Rows are points. The points of each table are mixes of a few directions, plus a little noise. Count the directions of each table, and those that both share. Where both have some left over, give the other angles between the two spaces (their principal angles), to ten degrees, smallest first.

First (4 x 3):
[[-41 -39   4]
 [ 30  27  -3]
 [-26 -25   2]
 [ 38  36  -4]]
Second (7 x 3):
[[ 39  38  -5]
 [-17 -16   1]
 [-14 -13   1]
 [-62 -58   7]
 [  3   3   1]
 [ 49  45  -6]
 [  1   0   0]]
Directions: first 1, second 1, shared 1

First (6 x 6):
[[ 22 -12 -19 -35   5 -17]
 [-29  18  26  49  -8  24]
 [  9  -6  -7 -14   2  -7]
 [-48  28  41  78 -15  38]
 [ 18 -10 -16 -29   5 -14]
 [ 30 -18 -26 -49   8 -24]]
Second:
[[  9 -73 -61  12  49  20]
 [-15 -36 -22  47  27  32]
 [ 34  57  29  24   6 -32]
 [ -1 -25   5 -18 -33  11]
 [-21 -39 -19 -15  -6  23]
 [  2  27   7   1   8 -15]
 [  1  51  38   0 -22 -18]
 [ 18  18  17 -19 -22 -17]
 [-27  17   4 -30  -7  -6]]
Directions: first 1, second 4, shared 1

First (10 x 9):
[[ 10   9 -18   9 -25  34  49   2  18]
 [ 19  -5 -38  30   2  -4   0   3 -17]
 [ 37  10  25  45  -3  15 -12   4 -30]
 [-13 -13 -37 -16  13 -31 -12  -1   0]
 [-19   6  -6 -25 -21  31  50  -2  38]
 [ 28  11  -9 -59 -22 -67   0   5  16]
 [-30  -5  -6 -58   1 -30   2  -3  28]
 [-32   4  48 -45  -1   2  -1  -5  25]
 [  1 -14 -26  55  25  13 -24   0 -34]
 [ -1  -3  67  64  31  37 -52  -2 -45]]
Second:
[[  0  37 -12  37 -17 -16   1 -26  10]
 [  0  31  -7  24  -8   6 -13 -12  18]
 [ -1  18  -9  24 -13 -24  12 -21  -3]
 [  0 -24   4 -16   4 -12  15   5 -17]
 [  2  -8  16 -31  23  71 -49  41  31]
 [ -2 -88  12 -58  14 -46  58  17 -65]
 [  1  33  -4  20  -4  21 -24  -4  26]]
Directions: first 4, second 2, shared 0; angles 60, 70

First:
[[ -30  -26    3    4   51    2  -25   -8   -6   12   34  -22]
 [  20   14  -15   -4  -48  -11   16   10    4  -12  -31   19]
 [ -55  -64  -60    2   24  -44  -55    9  -15    4   26  -21]
 [ -15  -14   -4    1   19   -3  -13   -1   -4    5   14  -11]
 [   5    1  -20   -3  -29  -15    2    7    0   -8  -16   10]
 [ -34  -31    3    4   56    1  -30   -9   -7   14   38  -25]
 [  22   33   52    2   20   38   25  -15    8    7    4    1]
 [  32   38   38   -1  -10   28   32   -6   10   -1  -14   11]
 [   3    9   29    3   26   21    4  -10    2    8   12   -6]
 [   8  -11  -86  -10 -105  -62   -1   31   -4  -28  -56   32]
 [  44   54   58    0   -5   43   45  -11   12    1  -14   12]]
Second, 9 rows:
[[ -9 -35  36 -21 -17  12  26  70  33 -17  15  14]
 [ 24 -32  12 -83  21 -35  12 -45  15 -34   4 -31]
 [ 52  29  -3  54  14 -20 -22   3 -31  28  40  35]
 [ -3  -6  -1 -16   2  -3   3 -11   3  -6  -6 -10]
 [-50  10 -25   1 -10  24  -2 -27   0   2 -45 -26]
 [ -2   2  20  52 -20  22   6  84   6  16  25  43]
 [ -6 -33  20 -54  -2  -5  20   8  25 -26  -2 -15]
 [-15  25 -26  25   2   8 -15 -33 -18  14 -21  -9]
 [  9  40 -33  41  12  -5 -27 -51 -34  25  -8  -1]]
Directions: first 2, second 3, shared 0; angles 80, 80

First (9 x 18):
[[ -7  -9  -2  -9   2  15  -6  28 -26 -12 -20   9   5 -13  -2 -11   8 -43]
 [ -6 -42 -83  23   9  48  39   6  79  18  24  29   7 -80 -12  56  16  44]
 [  4  -6  27 -28 -20  13 -14 -12  16 -16 -16  21 -24  13   8 -18  44 -31]
 [ 62   1  89  46 -12 -24  16 -21 -42  -6  26 -11  47  64  -6   3 -29  37]
 [  9 -19   5  19   6   7   0 -13  23   1   1  23 -12 -41  17  23   9  -3]
 [-25 -16   7 -62  -5 -32 -32  28  -1  -8 -14 -34 -54  -4 -37 -34 -44  11]
 [-21  47 -19  11  19 -29  -7  -5 -34  15   0 -29  10  20  17  -7 -26   0]
 [-35  56 -50  21  29 -18  -5 -16 -14  23  -3 -15   5  -6  39   8  -5 -11]
 [ 20 -12  27 -21 -28  20  10   7  -1 -16   1   7  16  47 -24 -20  27  -2]]
Second:
[[  18   29   10    9  -13    0   28    4  -36    2   19  -26   58   85
   -23  -16   -6   28]
 [ -26  -31  -13  -14   19   -2  -39   -8   45   -2  -27   33  -82 -111
    35   18   10  -41]
 [  17  -11   25   -1  -10    6    4   14  -22  -11   -2    0   17   21
   -15  -10   -2   -7]
 [ -22  -27  -27   -4   17    1  -21  -10   50    6  -11   24  -58  -93
    24   26    4  -13]
 [  28  -15   35    0  -17   10   14   21  -33  -15    5   -4   36   41
   -28  -14   -5    1]
 [ -10   32  -30    9    4   -7   13  -16    7   16   15  -17   16   27
     4    4   -2   29]
 [ -21   27   18  -22    5  -19  -38  -11  -20   -8  -30    2  -36    1
    33  -26   16  -57]
 [  18   -2  -19   21   -6   11   39    5    8   11   33  -14   48   31
   -30   16  -15   59]]
Directions: first 6, second 3, shared 3

First, 11 rows:
[[  3  21 -12  45 -12 -26  43 -44  21  -7 -38 -46   3   7 -40  -9  45  33
   38  26 -10 -52 -19 -36]
 [ -1 -14   7 -29   9  17 -27  28 -15   4  24  30  -2  -4  27   5 -29 -22
  -25 -17   6  34  12  23]
 [  3  19 -10  43 -11 -26  38 -40  20  -7 -36 -42   4   7 -36  -9  40  29
   35  22  -9 -48 -18 -33]
 [ -1  -8   5 -16   3  10 -16  17  -8   2  15  17  -1  -3  16   3 -16 -11
  -15  -8   4  20   7  13]
 [ -4 -25  14 -54  14  33 -50  53 -26   8  46  56  -7  -8  49   9 -54 -38
  -46 -28  14  63  21  42]
 [  3  25 -15  58 -14 -35  53 -56  28  -9 -48 -58   4   8 -53 -10  56  42
   49  29 -14 -66 -23 -46]
 [  0  -3   3  -9   3   6 -10   8  -4   1   8   8  -2  -2   7   2  -8  -6
   -8  -4   1  11   3   6]
 [  1   6  -3  13  -4  -8  12 -13   6  -3 -12 -14   0   3 -11  -2  13  10
   10   7  -3 -16  -5 -10]
 [ -3 -18  12 -42  11  26 -40  42 -21   6  37  44  -3  -7  39   6 -42 -32
  -37 -22  10  50  17  34]
 [  4  20 -12  44 -12 -28  42 -44  21  -6 -39 -46   4   7 -41  -9  46  32
   38  25 -11 -52 -17 -34]
 [ -3 -21  12 -50  13  30 -46  49 -25   7  43  51  -3  -6  45   9 -49 -36
  -42 -26  12  58  20  40]]
Second (9 x 24):
[[  14    6   16   22   -2   -1    6  -11   15   28  -36  -29   34    4
    21   -5   16   19    8  -11  -37  -38  -10    0]
 [ -31   12  -24  -22   -6  -28   -2  -10  -16  -17   -2  -10  -32  -12
   -25  -15    3  -23   32   11   28   -2    1   -4]
 [  10    2   65   87   18   20   66  -55   13  -20   -1  -12   78   58
   -65   31   46   27 -108   50  -22   -7    1   44]
 [  -4   -8  -46  -38  -10  -15  -42   43   -1    0    5   15  -39  -33
    50   -7  -18   -9   55  -47    7    2   -5  -26]
 [  12  -19  -14  -41    0   18  -49   52   -3   19   19   33  -15  -23
    67    1  -37  -11   12  -46   -5   25    4   -3]
 [   1   -2  -15   43    2   -9   29  -11   12  -47   24   15   -5   14
   -42   22   30   21  -23   15   15    5   -4  -16]
 [  21   -4   12  -46   -1   27  -27   19   -5   48   -9    0  -10  -16
    40  -18  -42   -7   25   -7   -7   11    9   -8]
 [   6    4  -25  -32   -8   -1   -2    2   -4    2    6    1  -52  -19
   -14  -17  -22    0   52   20   29   12    4  -42]
 [ -27    7   30   29   10  -10   19  -28  -11  -14   -8  -13   43   26
   -30    8   26  -16  -55   14   -7   -9    1   53]]
Directions: first 1, second 5, shared 1

First:
[[ 15   0   7  -5 -26  34   8  -6  -9 -14  -4 -20   7  -6  -3   5   0  14
  -45   2   3 -14   5  -6   7   2  -5  -1  36  -1 -14  30]
 [  5   0   2  -2  -9  12   3  -2  -3  -5  -1  -7   2  -2  -1   2   0   5
  -16   1   1  -5   2  -2   3   1  -2   0  13   0  -5  11]
 [ 12   0   6  -4 -21  28   7  -5  -8 -12  -3 -16   6  -5  -2   4   0  12
  -37   1   2 -11   4  -5   6   2  -4  -1  30  -1 -12  24]
 [  2   0   1  -1  -4   5   1  -1  -1  -2  -1  -3   1  -1   0   1   0   2
   -7   0   0  -3   1  -1   2   0   0   0   6   0  -2   5]
 [-17   1  -8   5  29 -38 -10   7  10  16   4  22  -8   7   3  -6   0 -17
   52  -2  -3  16  -6   7  -8  -2   6   1 -41   1  17 -34]
 [ 12   0   5  -4 -20  27   7  -5  -7 -11  -3 -15   5  -5  -2   4   0  12
  -36   1   2 -11   4  -4   6   2  -4  -1  28  -1 -12  23]
 [ -5   0  -2   2   9 -11  -3   2   3   4   1   7  -3   2   1  -2   0  -5
   15   0  -1   5  -2   2  -2  -1   2   0 -12   0   5 -10]
 [  8   0   4  -3 -13  17   4  -3  -4  -8  -2 -10   4  -3  -1   3   0   7
  -24   1   1  -7   3  -3   4   1  -3  -1  19   0  -8  15]
 [  6   0   3  -2 -11  14   4  -3  -4  -6  -1  -8   3  -2  -1   2   0   6
  -18   1   1  -6   2  -2   3   1  -2   0  15  -1  -6  12]
 [  2   0   1  -1  -3   3   1  -1  -1  -2  -1  -2   1  -1   0   1   0   2
   -4   1   0  -1   0   0   1   1   0   0   3   0  -1   3]
 [-40   1 -19  13  69 -90 -23  15  24  38  11  52 -20  16   7 -14   1 -39
  121  -5  -7  37 -14  15 -20  -6  13   3 -97   2  39 -80]]
Second (9 x 32):
[[ -7   2   1  -7 -18  12  27 -11 -24 -19   5   1  16 -15  10  -6  10  21
  -59 -10 -23  -7  24   2  24 -12   2  13  19  -8 -38  33]
 [-25   4 -26  20  -8 -31  -7  -7   0 -15  -8  -2 -39 -24 -12  22 -12 -22
  -22  -7   7  18 -23   1 -18 -20   3  -1 -35  14  17 -17]
 [-27   6 -25   0 -16 -19  22   2 -19 -28  14  16 -18 -24   2   1   3  15
  -72 -19 -19   1  20  23  17   4   9  16 -12 -16 -25  32]
 [ 15  -1  14   5  12   2  -3  -1  14  22   3 -12   4   4   0  -4  -3 -14
   51   7   8   4 -25 -10 -12  -3   2  -7  -2   3  15 -31]
 [ -2   4  12 -11  16  -6 -13   6  16  10  -1   9   3  15   8 -10   1   3
   21  -1   3 -16  10  10   3   9 -12  -6   4  -5   9  -9]
 [ 43 -16   6   7   4  34 -13  15   8  21   5 -12  20  31 -15   3  -4  -7
   72  26  20  19 -22 -20 -21  30  15  -7   7   1  23  -4]
 [ 15  -6  15  -1   5  16 -23  -5   9  12 -21 -11  12  18  -4   6  -3 -10
   37  15  15   1 -10 -22 -14  -9 -11 -12  11  20  18 -14]
 [ -9   7   5  -5  -1  -7  25  -4  -7  -2  13   2   4 -16  11 -12   7  12
  -27 -13 -17 -10  10  11  17  -7   3   9   4 -13 -23   5]
 [ -4   0   0  -7   4   0 -15   4   4  -2  -8   8   1  12   1   1  -1   4
   -1   1   4  -9  14   3   1   6 -10  -4   4   2   5   7]]
Directions: first 1, second 5, shared 0; angles 30

First:
[[ -16  -24   -8   15   -2  -31   28    3   -2    2  -46    9    8   17
   -16    2  -16   -7   -7    9   18   -4   29   14   16  -57   31   48
   -18    2   -1    6]
 [  -8  -46   12   -1    3    1   21  -16   -8  -20    4  -50   15    9
    18    2   37    8   26   22   -3   14  -12   59  -22   -2    2   15
    14    9  -14   14]
 [  16  -94   18  -39  -21   13   31  -58   41  -87   48 -108   72   72
    14  -48   71   26   12    9  -36   49   15   72  -73   58   -5   18
    17   37  -38   22]
 [  14   45   -2  -20   20   26  -39    0  -12   21   35   25  -19  -23
    26    9  -18   -1  -23  -11  -25   -1  -18  -27    5   65    5  -43
   -25  -13    4  -29]
 [   4   44    5    0   15   22  -35   15  -17   25   25   19  -30  -46
    18   19   -3   -3    7    0   -4  -10  -39  -17   14   31  -18  -39
    12  -18   12  -10]
 [ -14  -10    4   22  -20  -30   11   14   30  -19  -33    8   11   -9
   -49  -13   -2  -10    8    6   40  -13   13   -2   40  -70   -8   53
    39  -12   13   34]
 [ -10  -28  -16   29  -34  -38   51   12   14    1  -63   13   11   48
   -48  -11  -14   -1    5  -12   30  -11   53  -21   -9  -94   -3   36
     2   24    0   17]
 [  22   37   -8  -18   -3   22  -25   -2    6    9   29   23   -7    9
     5   -7  -17    4  -23  -28  -24    1    4  -50  -17   52  -13  -48
   -18    6    1  -23]
 [   1   31    5   -7   32   28  -29    5  -42   34   28    6  -33  -40
    48   31    1    0    7    8  -20   -1  -44    9   -3   51    2  -47
   -15  -12    2  -25]
 [   7   41   -6  -11   14    2  -32    5    3   12   10   40   -8  -19
     0   -1  -36  -10  -36  -10   -7   -6    4  -34   32   27   22   -3
   -28  -19   10  -19]
 [ -16    4   -3   30   -5  -16   15   24  -15   23  -37   17  -21  -17
   -17   18   -3   -6   24    6   30  -19   -5   -2   15  -62  -13   10
    20   -4   11   13]]
Second, 8 rows:
[[ 43  31  51   4 -13 -22  -3 -40  13 -64 -42  12  23  11  37 -38  -9  13
   31  30  19 -74 -60  43  59  32 -49  25  -1 -33  41  29]
 [-21 -21  -7   0   5   9  -7  15   9   8  29 -22  -1 -28 -22   8  22  -7
    2   1   4  31   3   1  -5 -15   9   6  38   1 -11  10]
 [-24 -14 -32   1   0  14  -2  30   0  38  31  -7 -14 -13 -32  20   9  -9
  -16 -24  -8  45  35 -36 -35 -23  15 -23  14  20 -22 -12]
 [-17 -17 -17  -4  12   5   7  12 -12  25  10  -7  -7  -5  -7  18   1  -4
  -13  -5  -9  31  20  -4 -21  -9  28  -3 -10  12 -17 -11]
 [ 49  25  54  -1   3 -35  14 -59 -14 -62 -72  20  25  38  76 -34 -30  16
   19  42   8 -86 -60  73  58  43 -16  37 -61 -33  41   8]
 [-27 -36 -11  -3  28   0   8   4 -24  21   8 -23  -1 -12  11  26   9  -8
  -12  13  -9  34  12  36 -10  -8  53  21 -19   6 -23 -11]
 [ 28  49 -13   6 -42  13 -12  15  27  12   4  42 -11  22 -41 -17 -17   9
   -3 -48   1 -17  19 -97 -23  -1 -64 -58  20  18  11  -5]
 [-25 -19 -24  -2   6  13  -6  24   0  28  29 -14  -7 -18 -23  18  12  -7
  -10 -12  -5  41  26 -19 -24 -16  21  -8  17  12 -21  -6]]
Directions: first 5, second 3, shared 2; angles 80

First (9 x 32):
[[-11   3  26  23   1  45 -17  -7   4  -2  -2 -32 -21 -28   2 -41  21   4
   47  12  36 -18 -16  13  21  30   1 -39 -24 -17 -46  -5]
 [ 97  25   5 -24 -19   6  18 -25  -4 -32   3  29  86 -25  24 -40 -54 -62
  -29  -7  24 -44 -84  61 -61 -42 -12 -58 -60 -38 -44 -59]
 [-45   4 -65  43   8  19  -7  35  19  12  -2 -23 -20  -5 -11  63  79  37
   29  11 -21  12  66   1  30  10  19  16  59  23  52  30]
 [ 38   3 -25   8   7 -16   4   6   0  -2 -21  18  41  29  10  12 -19 -20
   -1  -9 -21   2  -9  27 -37 -30 -22  -4   9  20  16 -14]
 [  4 -23  44 -46  -1 -41  12 -22 -16  -2  12  25   4  14   2 -26 -65 -17
  -48 -16 -15  13 -16 -37  -9  -9  -3  21 -16 -15  -4   0]
 [-37   8  -4   8  -4  10  -4  11   5   9   8 -13 -39 -12 -11  19  36  30
    9   8   9   5  27 -14  28  18  14  17  12   6   7  15]
 [-31 -61  -4 -32  10 -34  24 -13  -1  -3  26  14  21  -1   5   6 -36 -16
  -55 -19 -57  29  41 -57  15  -3  27  18  31 -29  50  26]
 [-28 -16  17  25  16  12 -19   5   2  13 -17 -24 -31  18  -4 -16  12  13
   44   2   4   9  13 -11  18  26 -12   1   8  16 -10  14]
 [  8  56   7  -2 -15  -1 -11  12  -8  10  -9   8 -42  12 -16  24  21  35
    9  12  39  -8 -22  19  -7  -3 -13  28 -19  34 -21 -10]]
Second (10 x 32):
[[-54 -24  -1  37  47  10   3 -10   2  10   6 -35  19  10   7 -21 -15  -2
    6  -3 -16  40  28  -3  -3   1  -8 -35  67 -57   2  38]
 [ 26   8  21 -41 -37  12  18 -26   4  -7  20  37 -11 -32  -6   9  -8  -1
   -5 -32  -8 -41  17 -20  63  -4  39 -21 -68  -7 -11   2]
 [ 14  26  19   8 -30  39 -23   5   8   7 -20  -2 -62 -12 -14   8  52  29
   75  -4  29 -42   8   4  60  30   8  -3 -67  57 -31  -7]
 [ 59 -50  -2 -49 -29 -29  17  -8   4 -17  -2  52  35   1   7   8 -35 -40
  -24 -36 -54 -24  13 -33  18 -15  19  13 -52  36  37 -19]
 [  6  56 -15  16 -24  28 -17  24   3   2  -6 -12 -44 -20 -14  25  66  36
   34  29  53 -26 -17  31   3  14   2  14 -23  33 -23 -17]
 [-19 -18  18   6   7  20   6 -23   8   6   6  -4  -8  -9   0 -12  -8   0
   27 -25 -20  -3  36 -18  52   9  16 -42  -7 -24  -8  30]
 [-19  -1 -21  13  28 -25   5  11  -7  -1   3 -17  33  15   9  -3 -16  -8
  -45  25   3  39 -22  15 -69 -15 -23  17  66 -30  16  -2]
 [-19  -8 -45  33  32 -17  -9  32  -1  -2 -11 -30  30  21  11   7  12  -5
  -20  35   0  39 -15  22 -74  -8 -29  25  78  -3  28  -7]
 [ 10  23 -15 -26 -24   7  24 -12   5 -11  29  20  11 -36  -3  22   5   1
  -35  -8   2 -22   6   2  22 -15  35 -12 -18 -32   4   0]
 [ -2 -14  37   2  29 -46 -24   9 -22   9 -29 -10  -7  60   4 -41 -51  -9
  -10  20  14  40 -52  -4 -75   1 -59  45  23  26 -14 -18]]
Directions: first 5, second 5, shared 3; angles 40, 90

First (8 x 32):
[[  0 -18 -19 -41 -19  -5  17   6  -2  14 -14  14  -7 -29   6  22  22 -25
    6 -28 -17  10  12   1 -14 -13   1 -36 -23 -10   0  15]
 [ -1 -13 -15 -33 -10  -3  13   1  -4  10 -11   9  -5 -23   7  11  16 -18
    3 -19 -12   8  12   0 -12 -10   1 -28 -21  -9   0  12]
 [ -9  -9 -16 -29  28   1  11 -28 -23   1 -15  -9  -6 -32  25 -33   4  -3
   -9   4  -9  16  15 -11 -11  -9  -5 -16 -40 -27 -14   8]
 [  5 -13  -9 -23 -36  -6  10  22  13  15  -4  21  -2  -9 -10  41  21 -23
   11 -30 -10  -1   3   7  -8  -7   4 -27   1   7   9  10]
 [  8 -35 -31 -71 -78 -14  30  44  23  36 -18  47  -9 -37 -15  90  53 -59
   25 -74 -30   4  15  15 -24 -22   9 -71 -12   6  17  29]
 [ -2  18  18  41  31   6 -16 -16  -5 -17  11 -21   5  24   3 -36 -25  29
  -11  35  15  -7 -11  -5  14  13  -4  37  14   2  -5 -15]
 [  6  37  46  92   9   6 -36  12  21 -24  34 -18  15  73 -29 -11 -41  45
   -4  43  35 -28 -33   7  33  29   1  73  69  37  10 -33]
 [ -8  32  29  66  74  14 -28 -42 -21 -33  17 -44   9  33  14 -84 -49  56
  -24  69  28  -4 -13 -13  22  21  -9  66  10  -7 -17 -26]]
Second (8 x 32):
[[  8 -32  64  20  24 -10  39 -52  -3  11  29   3  27  -7  55 -15 -94  19
  -60   8 -32  19 -25 -55  -1 -33 -54 -46  17 -69   9  30]
 [-19  41 -50  -9  52  16 -40 -10 -34 -27 -25 -38 -20  -4 -14 -70  49  19
   25  39  33  -1  28  30   2  33  35  60 -41  25 -31 -32]
 [ 10 -22  18  -5 -39  -8  18  11  26  16  13  28   4   1  -2  52 -13 -13
   -7 -32 -22  -3 -12  -8  -3 -17 -14 -34  21  -8  19  21]
 [ -5  -3 -23 -27 -13   6 -12 -10  13  -2   3  18 -20  -7 -16  20  25   6
    5 -18 -16  -9   9  16 -11  -3   5   1 -13  -3   5  10]
 [ -5  30 -12   2  27 -13   5  20 -35  -1 -18 -43  22   2  10 -49  -3 -10
   15  34  35  19  10  -2   6  20  16   8   1  18 -16 -29]
 [-11  23 -13  18  59  14 -22 -23 -31 -25 -13 -36  -8   0   9 -71   7  22
    2  43  23   2  12   3   8  18  11  46 -29   3 -26 -24]
 [ -6  -9 -23 -60 -39 -13  11  -4  20  17   7  33  -2 -15 -13  48   7  -3
    1 -38 -29   2   7   8 -21 -14  -3 -47   6 -16  19  28]
 [ 29 -26  37  58 -70   8   1  70  43  11   2  33  -4  30 -29  85  22 -39
   16 -40   2 -29 -27  11  21  -2   6  12  37  49  16  -3]]
Directions: first 2, second 4, shared 1; angles 40
